Rows are points. Any point is a mix of the corners, with weights that add up to 1. It lies inside the corners' shape when no weight is negative. Is each point inside? If not, which corners have a negative weight?
In the rows, 128 means zero.

Corners:
(1): [146  98]
(2): [105 101]
(3): [113 204]
Points:
[108 105] => inside
[101 174] => outside (1)
[145 163] => outside (2)
[105 163] => outside (1)
[133  80] => outside (3)
[107 105] => inside
[134 122] => inside
[123  58] => outside (3)

Corners:
(1): [ 80 147 126 175  98 146 150  80]
(2): [184 157 140 171 145  78  98 156]
(3): [177 189 178 171  89 148  79  87]
(4): [ 76  80 108  67 101 133 148  81]
(5): [142 131 166 106 105  78 145 191]
(6): [153 162  97 165 104 176  84 144]
(7): [ 88  76 114 106 178 151 121 191]
(8): [150 137 119  91 157 174 148 154]
(9): [ 71 150 103  67 144 113 130  82]
Points:
[136 140 137 109 128 115 121 142] => outside (1)
[100 110 109 125 128 143 153 137] => outside (3, 9)
[150 159 136 147 109 150 101 123] => inside
[138 163 137 142 106 127 120 106] => outside (7)
[151 175 166 202  61 107 113  91] => outside (7, 8, 9)

Corners:
(1): [123 155  78 147 165 158 220 132 135 128 136 162 200 181]
(2): [ 79 129  61 218 137 180  93 219 122 102 131 119 133 172]
(3): [163 145 128 156 105  70  70 185 195 156 150  86 143 144]
(4): [127 131 149 117 125  89 111 155 101  79 113 130 105 141]
(5): [151 152 106 101  79 138 123  85 122 104 167 147 144 120]
(6): [125 145  83  78 188 176 158 123  89 184  32 169  68 110]
(7): [122 137 144 168 130 149  89 161 132 102 100 150 172 120]
(8): [155  44 170 121 129 159 138 148  80 169  98 116 125 100]
(9): [156  92 123  76 133 158 113 109 228 141 119  94 132 129]
(10): [ 65 146 151 128 153 181  77 148 142 159  91  87 100 129]
(11): [171 129 176 128 165 173  83 154 113 167  81 124  98 178]
(12): [153 126  94 127 179 152  92 140  74 119  81  99 155 142]
(13): [110 114 126 145  87  41 110 109 102 104 131 176 138 175]
(14): [170 163 113 169  63  98 160 121 133  91 117 126 172 172]
(15): [188  86 141 140 215 186 132  99 110 151  90 101  82  87]
Points:
[159 115 130  90 150 134 151  83 101 132  96 135 118 140] => outside (2, 3, 7)
[129 131 108 157 134 137 115 163 140 130 125 121 142 150] => inside
[142 149  98 132 117 108  73 116 141 141 101 104  97 167] => outside (1, 4, 7, 8)
[156 126 170 112  84  91 125  88 149 122 147 146 140 129] => outside (2, 6, 12)
[128 115 115 154 129 116 127 150 125 125 104 119 145 140] => outside (5, 11)

Corners:
(1): [ 83  92  73 126 224  97 154 193 168 145 120 138  94 142 135  71 121 168
 129 111]
(2): [ 99  96 131 181 113 187 139 178 112 135 138 133 106  88 121 123  79 153
 109 183]
(3): [110 126 173 155  85 142  74 110  91 121 143  91 194  97 110 133 115 188
 187 203]
(4): [ 94 187  50  92 183 103 135 172 162 117 128 179  85 173 131 133 148 132
 114 172]
(5): [ 65  75  92  54 156 107 168 171 211 129 151 130  78 166  84 119 133 138
 132 145]
(6): [120 127 113 158  89 176 130 155 152 191 178 123 168 105 161 127 105 146
 138 141]
(7): [ 43 108 121 141 187 124 169 166 231 117 119 139 127 153 165 112 120 127
  77 158]
(8): [102 113 114 134 132  85 127 162 163 141 121 180 119 132 135 154  62 173
  97 114]
(9): [141 105 152 148 144 204  57  90 101 115 145 133 163  89 151 158 100 160
 172 162]
(10): [125 123 169 208 107 166 109  88  73 161 148 109 175 108  97 207 118 129
 174 160]
(11): [164 178  73 111 119 165 110  79 137  94 100  86 145 116  41 159 123 227
 150 165]
(12): [158 141 164 109  96 179  90 110 104 124 100  90 140 166  82 169 181 237
 156 116]
(13): [ 83 175 107  69 123 159  68  72  89 146  90  48 115 156  73 142 142 173
 110 128]
(14): [140 122 115 100 189  72 204 131 191 123  91 167  77 186 184  88 115 131
 105 176]
(15): [107  98 116 142 118 163 123 168 120 114  95 139 191 125 107 107  93 123
 157 129]
(16): [160 119 170 168  95 124  89 152 119 124 155  86 177  37 134 167 128 125
 117 137]
(17): [ 67 103 143 163 103 123 172 137 141 147 128 177 136  70 176 137 124 139
 152 125]
(18): [ 96 126  96  94 188 102 148 130 173 122 126 196  93 174  60  41 152 162
  78 142]
(19): [142  74 119 210  37 143  88  89  66 108 157  96 163 125 151 151 136 163
 156 147]
(20): [121  88  92 106 135 145 178 162  93 137 149 124 197 104 138 163 132 177
 125 165]
(21): [101 159  90  97 179 100 197 158 172  78 179 129  95 182 126 100  79 138
 108 122]
Points:
[117 119 115 137 134 140 133 139 137 131 131 128 130 126 125 135 120 154
 126 144] => outside (3)
[114 117 123 132 131 144 119 133 128 128 132 114 142 129 107 128 115 163
 134 150] => outside (4, 17)
[ 98 140 101 109 142 115 117 115 130 143 152  75 152 160 116 117 150 112
 122 145] => outside (2, 8, 9, 11, 12, 17)
[110 123 121 131 137 143 125 130 134 132 125 123 135 127 116 128 141 157
 138 156] => outside (8, 21)
[ 94 111 129 124 154 117 133 132 136 128 138 138 108 137 138 130 126 153
 119 149] => outside (6, 11, 15)
[121 122 116 124 127 133 119 138 130 123 136 125 133 119 122 132 121 156
 132 144] => outside (7, 10)

Corners:
(1): [180 120  88 146 159 129 153 108  83 154 145 109 145 106 132 131 114 227
  88 119]
(2): [157  50 161  97 139  84 124 151 157  99 138 104 177 133 121  70 143 130
 143 126]
(3): [ 57 155 171 165 150  81  90 110 173 156 102 162 120 120  72  45  85 138
 157 156]
(4): [140  98 135 104  55 137 193 168 150 152 192 148 149 146 163 149 115 146
 146 120]
(5): [ 96 158 160 112  83  56 140  71 124 136 140 122 125 135  84  34  99  92
 116 162]
(6): [120 156 117  83 126  61  73 140 156 117 141 131 144 141  75  73  94 118
 161 171]
(7): [ 96 185 125 128 118 114  99 120 141  98 104 158 132 111  92  40  67 127
 112  99]
(8): [ 71 154 152 104 151  92 108 116 200 118 156 158 118 147  96  53 169 115
 142 114]
(9): [109 120 178 134  69 179 122 151 106 122 202 157  50 128 141 167  98 105
  59 163]
(10): [ 89 124 132 181 114 182 133 177  90 139 169 109  19 188 134  83  85  85
 111 133]
(11): [177 109 148 151  82 111 162 196 191 125 157 165 128 170 114 142 122 102
  68 175]
(12): [165 120  75 165 141 145 149 102  97 109 153  90 196  47 187 138 121 162
  90 170]
(13): [ 62 141 152 137 108 120 105 147 129 133 141 106 155 167  75  95  97 117
 140 124]
(14): [112  57  96  82 154  91 153 123 184  93 117 135 154 116  76 119 126 114
 125 162]
(15): [180 158 131 114 148 124 197 127 144 106  97  99 181 134 113 116 117 174
 151 175]
(16): [101 131 130 135  67 153  85 106 165 156 116 108  76 153  87 101 116 106
 136 145]
(17): [182 135 112 170 128  79 176 125 102 111 129 111 141  89 121 155 155 162
 163 128]
(18): [125 110  98 101 103  73 178 176 153 116 120  92 135  77 144 137 157 186
 104 150]
(19): [ 98 123 160 101 104 153 117 172  92 183 122 162  53 163 188 155  95  90
  85 116]
(20): [117 103 123 117 156  57 147 105 188 111 155  74 144 141 130 117  80 144
 130 127]
(21): [ 78 151 130 205  68 154  51 111  67 117 136 192  71 183 152  94  97 151
  90 149]
Points:
[ 98 201 158 103  37 105 112 130 146 122 154 158 102 169 111 132 114 110
 114 149] => outside (1, 2, 3, 10, 12, 14)
[142 117 129 124 134 105 175 132 158 113 150 112 155 112 117 115 128 148
 126 141] => outside (6, 16, 19, 21)
[131 124 132 129 109 116 141 141 148 128 140 133 132 139 116 113 112 134
 119 147] => inside
[125 117 132 132 121 119 140 131 133 129 143 126 125 129 124 113 114 140
 114 138] => outside (6)

Corners:
(1): [190 124  62 140 163 104  61 167 102 145 142 168 120 109 166 126 130 141
 162  98]
(2): [ 96 132 128 102 115  80 150 177 134 149 153  87 108 113 177 182 123 165
  95 176]
(3): [142 136  82 103  68  99 153 204  58 111  92 108 159 120 165 122 114 112
 151  64]
(4): [187  96 100  90 169  73  87 175 118 138 151 188 120 139 156 222 115 143
  89 181]
(5): [114 128  85 176 158  99  88 124 116 168 211 188 134 111  78 102  81 125
  81 151]
(6): [155 171 101 142 127 153 156 158 161 135 192  88 121 138 196 183 120  98
 163 153]
(7): [ 85 148 138 112  79 124  77  70  96 100  94 181 111  86  78 174 138 187
  92 200]
(8): [148 162 180  59 144 116 174 178 128 122 119  85 153 101 115 167 126 173
 117 175]
(9): [143 144 132  51 174  74 164 162 116 143 126 127 173 107 203 205 137 141
 146 124]
(10): [128 101  94 138 128 126  59 122  84 103 134 113 157 130  83 116 103 166
 165 141]
(11): [138  81  94 164  84 124  91 155 105 107 191 146  93 126 141 133 145 117
 161 134]
(12): [114  96 124 107 105  70  78  79 140  79 128 152 156  89  97 135 108 148
 106 191]
(13): [142 141 137 136  97 151  79 143  98 124  98 155 139 100 136 173 170 152
  82 188]
(14): [137 158 131 178  86 125  69  96 160 164 122 130 160 164  48  64 150 159
 117  89]
(15): [ 86 132 121 179 110  98 131 166 176  87  93 191 144 172 163  86 108  75
  88  31]
(16): [161 119  76 163 119 100 113 172  81 102  89 141 115 179 135 125 152 130
  82 131]
(17): [130 170 197 120 127  90 129 117 100 149 166  76  75  88 158 205 139 126
 125 234]
(18): [104 183 128  94  94 144 122 168 157  88 132  85 161 161  91  72 135 126
  92  61]
(19): [113 185 102 128 143 129 129 177 133 127 173 102 159 129  93 107 131 143
 158 145]
(20): [124 165  86 173  52 119 105 103 112 104 195 103 181 135  97 146 122 161
 145  92]
(21): [ 74  89  57 166 134  79 101 100 137 110 169 136 172  84 108 159  89  95
 189  71]
Points:
[136 135 108 128 121 108 105 155 115 126 131 143 146 127 118 130 129 157
 120 137] => outside (6, 17, 18, 21)
[123 153 120 129 118 115 116 150 126 122 151 116 138 127 120 132 129 135
 129 136] => inside
[137 133 106 139 121 112 103 147 118 127 151 135 131 125 128 135 129 135
 131 133] => inside
[117 135 110 138 111 101 113 139 117 115 128 130 143 130 117 121 125 136
 123 113] => outside (4, 6, 13)

Corners:
(1): [117 136  85 147 112 149  99 181 157 103  91 142 129  78 174 162 141 116
 106 156]
(2): [119 146 139  80 113 138  95 114 118 117 202 144 141 127 123  86 107  90
 124  93]
(3): [108 108 159 156 131 168 116  79 168 200 149 162 212 132 127 116 184 146
 131 132]
(4): [186 120 115 146 155 176 133 171 153 173 220 157 140 147 108  70 104 177
  92 158]
(5): [142 123 180 120  60  84 176  22  80 114 119 121 139 111 146 214 108 129
  88 116]
(6): [122  93 146  92 138 160 115 164 136 152 144 142 127  57 163 118 115 126
 142 131]
(7): [129 118 143 142 117  57  65 142 151 188 115 249 146  75  68  78  81 202
 211  99]
(8): [110 132 111 137 131  98 170  98 146  95  74 135  80 186 197 124  81  77
  92 109]
(9): [141 181 174 146 179 119 136 104 134 145 152  98 150 140 147 115 133  48
 139 142]
(10): [136  63 126 169 137 104 109 107 112 129 147 179 161 157  44 144 161 111
 148 163]
(11): [163 111 130  77 164  64  89 108 112 106 127 118 120 105 178 205  64 165
 114  85]
(12): [112 118  71 102  87  85 175  71  96  75 124 123 107 153 209 120  85 134
 131 138]
(13): [116 105  82 167 136 118 124  51 171 120 113  61 132  92 108 159 129  79
 153 149]
(14): [201 110 151 120 102 136 137 183 149 167 176 192 101 121 109  94 152 142
 159 121]
(15): [105 116 176 131 102 110 125 102  73 138  83  94 100 131 187  82 131 128
  97 120]
(16): [129  82 125 171  74 138 139 148  96 145 172 133 131 184 142 102 119 134
 148 132]
(17): [165 113 151 160 159 162 118  95  90 102 174 100 195 109 108 110 175 137
 149  80]
(18): [123 169  84 124 177 178 154 146 105 152 129 118 157 124  79 143 152 138
 114 129]
(19): [127 140 101 126 141 159 116 170 146  87  83  38  79 150 185 168  70 179
 126 198]
(20): [123 156 146 105 162 106 162 137 144  90 177  84 221 168  56 226 144  90
  54 167]
(21): [161 133 108  88 177  70  89 114 122 133  94 171 170 112  76 142  63  76
 154 137]
Points:
[139 126 130 131 132 120 129 116 130 132 140 138 143 124 124 137 117 122
 133 130] => outside (15)
[143 125 133 125 134 125 123 131 124 135 144 145 143 133 128 122 114 128
 123 130] => outside (13)
[135 122 130 129 132 122 125 122 123 122 128 119 130 132 144 134 112 133
 122 128] => inside
[135 116 143 130 124 116 135  97 120 142 142 145 146 133 128 122 126 123
 125 118] => outside (1, 19)

Corners:
(1): [191 175  94 150 110 137 154  86 154 128  11 114 133 118 116  51 110  98
  82 145]
(2): [199 150 101  53 104 111 125  80 115 113 150  89 187 126 154  72 131  50
 130 148]
(3): [152 134  76 140 143  54 118 102 172 104 149  73 159 108  94 168 141  93
 125 110]
(4): [123 143 150 110  99  56 119 137 138 164 176 155 165 146 165  88 109 134
 206 119]
(5): [118 116  92  83  81  96  70 166  88 136 124 116 160 158 135 111  83 142
 178 166]
(6): [116 153 145 118  86 143 109 118  93  92 145 173 156 189 122  97 169  86
 129 161]
(7): [141 186 116 140 123 173 126  94 173 134  87 131 158  44  95 158 156 135
  99 178]
(8): [ 83  54 102  72  81  77  72 124 102 142 230 123  82 144 178  89 124 162
 177 142]
(9): [ 89 128  66 156 114  85 112 151  91 128 117 212  83 106 182 159  42  77
 145 117]
(10): [ 80 101 137 120 110  85  72 176 113 160 176 122 134 114 161  80 118  99
 145 171]
(11): [112  96 152 135 139 165 118 163 116 155  62 157 127  94 123 165  38 109
  99  76]
(12): [ 99  35 104 142 113 133 135 159 122 127 138 209 141 101 183 131 132 118
 135 143]
(13): [131  98 116 115 123  46  88 161  76 151  90 202 114  62 164 152 116 105
 115  85]
(14): [119 167 114  76 168 104 145  84 189  93  84 119 150 126 136 112 147  74
 122 168]
(15): [161 151 103 123 192  71 173  83 123 143 133 121 150 100  71 119 119 101
 133 159]
(16): [115 166  84 123 159 140 153 105 150 154  80 114 156  85 106 100 192  84
 174 107]
(17): [156 177 144 110 108 109 204 131 150 118  80  87 140  89 104 134 150  77
 135 167]
(18): [125 131  63 148 158  88 135 161  50 167  99 138 118 102 222 171  99 146
  62  85]
(19): [196 191 130 148 175 131 130 130 162  91  97 122 132 100 139 115 161 100
 153 156]
(20): [174 196  78  88 136 148 136 163 141  87 108 130 118 108 105  93 138  91
  82 138]
(21): [152 167  96 122 159 133 164  74 122  38  73  98 180  61  99  53 128  85
 108 126]
Points:
[137 141 103 120 128 112 140 139 118 127 108 133 134 105 145 125 125 106
 116 134] => inside
[146 153 111 117 135 107 127 122 129 125 114 125 140 108 131 113 125 102
 132 137] => outside (12)
[131 129 111 123 132 111 131 124 128 130 123 141 142 105 129 122 124 108
 130 142] => inside
[124 130 117 115 121 109 122 129 110 130 115 145 138 115 149 113 122 111
 132 136] => outside (3, 20)
[136 138 105 118 130 103 126 129 129 130 117 129 136  98 139 119 119 105
 131 134] => outside (6)

Corners:
(1): [101 163 177 111  96 147 112  77 101  91 176 171  90 108 119  98 148 127
 168 138]
(2): [ 74  77  51  96 141 159  65  96 156 176 193 150 159 168 150 200  81 129
 144 123]
(3): [137 152 100 195 150 157  98 174 103 104 108 121 103 181 157 169 120 176
  98  86]
(4): [ 88 159 115 125 130 147 157  87 122 183 171  69 134 132 108 160 115 159
 145  84]
(5): [123 111  89 114 150 140  93 161 165 167 125 132 174  87 132 106 184 144
 128 118]
(6): [ 99 187 105 105  93 154  90 167 170 128 144 116 129 149 168  92  92  64
 181 126]
(7): [130 162 101 101 133 151  79  69 157 154 125  69 150 124 125 124  87 173
 114 175]
(8): [182  91 183 122  69 163 146  67 157 127  98  73 182 158 119 187  65 130
 177 171]
(9): [178  78  65 162 105  37 113 129 146  97 166 114  93 166  70 147 116 160
 197 115]
(10): [161 185 127 188 121 104 108 152 109 122 108 146 106  81 105 153 118  98
 118  63]
(11): [163 101 123 115  42 148 137  62 151 189 108 140 152 104  89 104 136 160
 125 160]
(12): [113  83 159 124 145 141 156  93 208 126 134  88 112  93 106 128 127 159
 140  86]
(13): [190 127  84 164 154  66 176  62 170 146 152 151 135 155 112 152 114 135
 203 114]
(14): [168 130 126 118 127 115 194 163 106  87 126 171  78 119 118 183 122  75
 141  84]
(15): [135  79 156 117  40  80 178  99 121  96 145 131 174 125  95  95  81  68
  85 174]
(16): [ 97 157 160  90 159  44 118 190 128 127 182 178  91 181 178 104  85  81
 122 119]
(17): [111 188  95 174  78  86 180 113 109  96 173 182 137 107 150 190  65 110
 207 165]
(18): [157 175 150 139  75 161 155 157  81  67 197 168 147 109 167 142  97 125
 103 160]
(19): [ 90 163 144 128 112 174 129 109 150 159 140  76  93 126 194 184 169 112
 137  58]
(20): [157 152 157 139 100 102 126 174 164  91  92 167 157 119 161 154 177 154
  78  68]
(21): [175 116 105  94 112 127  85 154 104  92 134 143 128 121 176 103  81 162
 131 106]
Points:
[131 137 118 125 113 126 120 117 142 130 148 129 136 134 140 137 105 133
 144 125] => outside (14)
[131 132 136 107  88 117 149  95 148 121 158 134 134 129 134 133  99 121
 157 135] => outside (3, 5, 10)
[126 136 135 112  91 128 118 113 140 135 150 129 144 122 136 124 103 131
 131 145] => outside (3, 13, 14)
[163 124 140 139 100 115 146 112 124 101 132 148 114 127 131 163 108 128
 130 120] => outside (4, 5, 6)
[132 149 121 146 123 122 140 154 130 107 155 130 133 139 149 161  99 115
 127 115] => outside (1, 11, 21)

Corners:
(1): [191 159 131 123 131 212 192 157 107  71 144 129  98 181  99 135  90 106
  97  77]
(2): [165 189 103 102 153 113  84 129 117  56 151 160 150 156 112  81  73 149
  96 145]
(3): [ 60  97  55 145 119  75  70 115 122 147 109  79 131 104 166 118 108 119
 103 178]
(4): [191  89  81  83 143 110  48 144 121 141 143 103  96 130 100  78  91 107
 114 175]
(5): [164 127 152 112 102 138 170 175  70  59 209 160  75 151 118 126 145 110
 112  74]
(6): [153  94 101  74  96 133  74 149 104 117 115 110  96 162 133  78 109 159
 146 142]
(7): [ 94 139 137 116 108 140  96  69 140 141 103  66 127 104 149 185 218  89
 126 115]
(8): [134 127 168 135  62  96 142  70 144 188 102  95 160  92 184 156 179 139
 159 123]
(9): [ 81 139 101  94 155 118 121 111  37 149 118  92 172 142 140 111 142 141
 123 136]
(10): [145 109 130  97 143 195 100 118 128  52 185 181 110 126 126  72 109 188
 132 191]
(11): [213 149 126 101 122 187 192 142 115  60 121 163  89 141 133 187 128  84
 120 127]
(12): [ 98 136 144 166 144  90 116 113 128 143  98  89 188 124 136 127 185 112
 182 134]
(13): [123  92 147  96 144  55  68  78  60 148  87 113 128  65 136 128 137 172
 137  84]
(14): [154 102  39 126 122 114  98 111  51 165  78 108  72  94 142  73  99  98
 172 141]
(15): [172 152  59  78 185 142  72 117 141 110 173 164  59 205  75 116  77 139
  87 164]
(16): [192 198 197 105 122 200  96 157 128  44 165 153  61 181 134 169  68 106
 104 141]
(17): [141 118 174  93 151 135 164 159 107  82 163 151 112 206 158  96 152  74
  69  78]
(18): [143 177  87  87 142 123  79 134 113  97  73 101  99 121 130  96  82 202
  83 215]
(19): [140 132 145 154 124 154 147 128 121 198 114 129 175  90 158 179 183 121
 113  63]
(20): [ 66 167 157  76  92 157 206 151 188 121 117 131 130  94 113 204 163  66
 108 106]
(21): [145 154 196 142  66 164 156  97 124 118 116 183 164  82  68 196 157 109
  84 114]
Points:
[142 141 131 116 125 142 124 120 115 112 131 127 120 129 126 138 134 118
 116 126] => outside (6)
[136 133 115 109 124 125 104 113 112 125 122 124 119 119 129 132 129 134
 128 142] => outside (1, 17)
[142 149 140 109 121 142 123 122 114  96 132 138 115 138 124 137 125 125
 112 132] => outside (4, 19)
[144 126 122 116 121 133 113 125 118 138 124 118 126 122 135 132 135 121
 119 125] => inside
[144 134 127 102 139 144 114 137 115  95 144 144 116 138 120 122 112 135
 108 138] => outside (7, 8, 14)
[127 115 123 119 117 129 151 125 112 158 115 116 129 120 135 153 166  89
 123  90] => outside (2, 10, 16, 18)
[150 130 106 117 117 143  82 100 108 139 102 107 105 111 142 135 115 141
 128 159] => outside (2, 5, 12, 17, 20)
[150 131 120 106 126 141 116 126 115 116 130 120 109 136 124 129 129 114
 117 126] => inside
